Every row gives one point. Before rounding, the points of a table are all equally far from one centre. They may lie mostly on one side of it. Where is the centre, to within rounding?
In the rows, 128 means zero.

Points (9 x 2):
[[141 172]
 [115 165]
 [121 170]
 [139 173]
 [141 172]
 [130 173]
 [110 155]
 [111 159]
 [112 161]]
Centre: [134 148]

Points:
[[ 55 163 122 123 113 119 137 165 140]
 [ 67 157 117 121  89 141 123 142 129]
 [ 69 140 146 141 151  98 115  98 147]
 [ 71 184 112 148 155 119 145 131 210]
 [ 93 101 128 158 107 129 127 154 151]
 [127 149 174 155 134 136 128 135 141]
 [ 38 139 138 117 132 118 150 143 147]
 [ 73 136 110 144 129 121  97 157 162]
 [ 70 162  99 131 148 132 177 166 147]
 [ 76 163 161  82 111 118 152 134 149]
 [100 156 152 121 120 137  90 116 139]
 [108 114 120 147 115 104 114  85 144]]
Centre: [100 149 124 130 126 128 149 121 168]

Points, 27 rows:
[[114 136 104  64 108 118 117 128 141 116 148 115 157 153 159 134  99 119
  130 184]
 [ 61 118  97 111 145 106 109 138 147 104 121 133 122 149 140 144 134 110
  156 195]
 [106 100 119 116 141 113 136 120 145 134 126 147 188 172 147 137  86 132
  174 176]
 [ 93  97 125  98 118 143 123 103 132 108 147 121 192 170 132 122 117 144
  173 185]
 [ 92 117 117  82 121 144 137 143 148  96  88  97 147 174 137 125 127 101
  148 166]
 [ 90  88  86 106 111 127 154 113 135 142 115 153 169 156 115 110 107 127
  137 177]
 [ 80 115 103 100 108 111 113 126 181 101 131 125 133 140 143 119  80 106
  131 157]
 [ 89  97 140 112 145  84 162 136 116 127 162  94 143 162 162 122 113 113
  124 174]
 [ 79 116 107  98 153 137 111 115 160 159 140 158 140 129 118  73 114 130
  130 201]
 [ 85 133 104  77 102 131 143 110 154  73 118 126 166 130 144 124 128 141
  117 170]
 [ 62  84 126 129 115 105 138 125 149 116 166  78 136 160 168  99 115 146
  128 157]
 [115  96 125  88 116 106 151 145 167 112 130 126 143 147 140 103  98 128
  136 225]
 [ 70 131  95  92 153 132  94 147 186 113 121 120 184 145 160 140 131 116
  127 190]
 [ 60  93 113 112 130 111 107 157 155 112 151  99  96 167 137 108  92 135
  141 170]
 [102  85 110  93 159 134 154 122 152 102 102 106 142 147 143 107 113 115
  152 210]
 [125 129 112  63 147 124 124 106 138 117 156 124 147 138 125 160 141  89
  139 160]
 [ 90  91 121  52 137 117 136 132 150 119  95 149 162 195 144 155 120 128
  143 174]
 [ 67  81  89  87 162 129 127 147 146 125 112 154 156 128 137 148 106 138
  118 170]
 [ 79  87  81 107 131 131 119 143 159 107 108 148 125 207 162 104 121 118
  174 156]
 [ 74  91 108  93 147 106 138 110 159 124 102 139 155 132 120 166 119 149
  128 188]
 [ 79 125 113 122 143 117 150 133 143 113 103 116 155 153 176 117  90 102
  117 176]
 [125 127 123  85 163 105 107 133 164  92  87 127 161 143 139 114 118  99
  122 195]
 [ 91  96  91  70 142 114 107 110 174 103 133 137 141 140 178 150 110 149
  146 186]
 [119 129  75  99 111 119 128 121 176 132 103  95 122 150 133 126 115 110
  131 168]
 [ 96 119 116  86 128 109 107  97 146 100 133 143 192 165 154 130 109 110
  126 202]
 [112  73 139  87 175 150 138  96 170 123 130 150 184 170 137 115  89 140
  165 177]
 [ 99  71  76  98 164 104 109  77 169 120 110 114 112 167 128 134 129 106
  121 161]]
Centre: [114 111 119 116 157 131 132 130 171 112 150 137 140 183 134 116 142 148
 109 158]
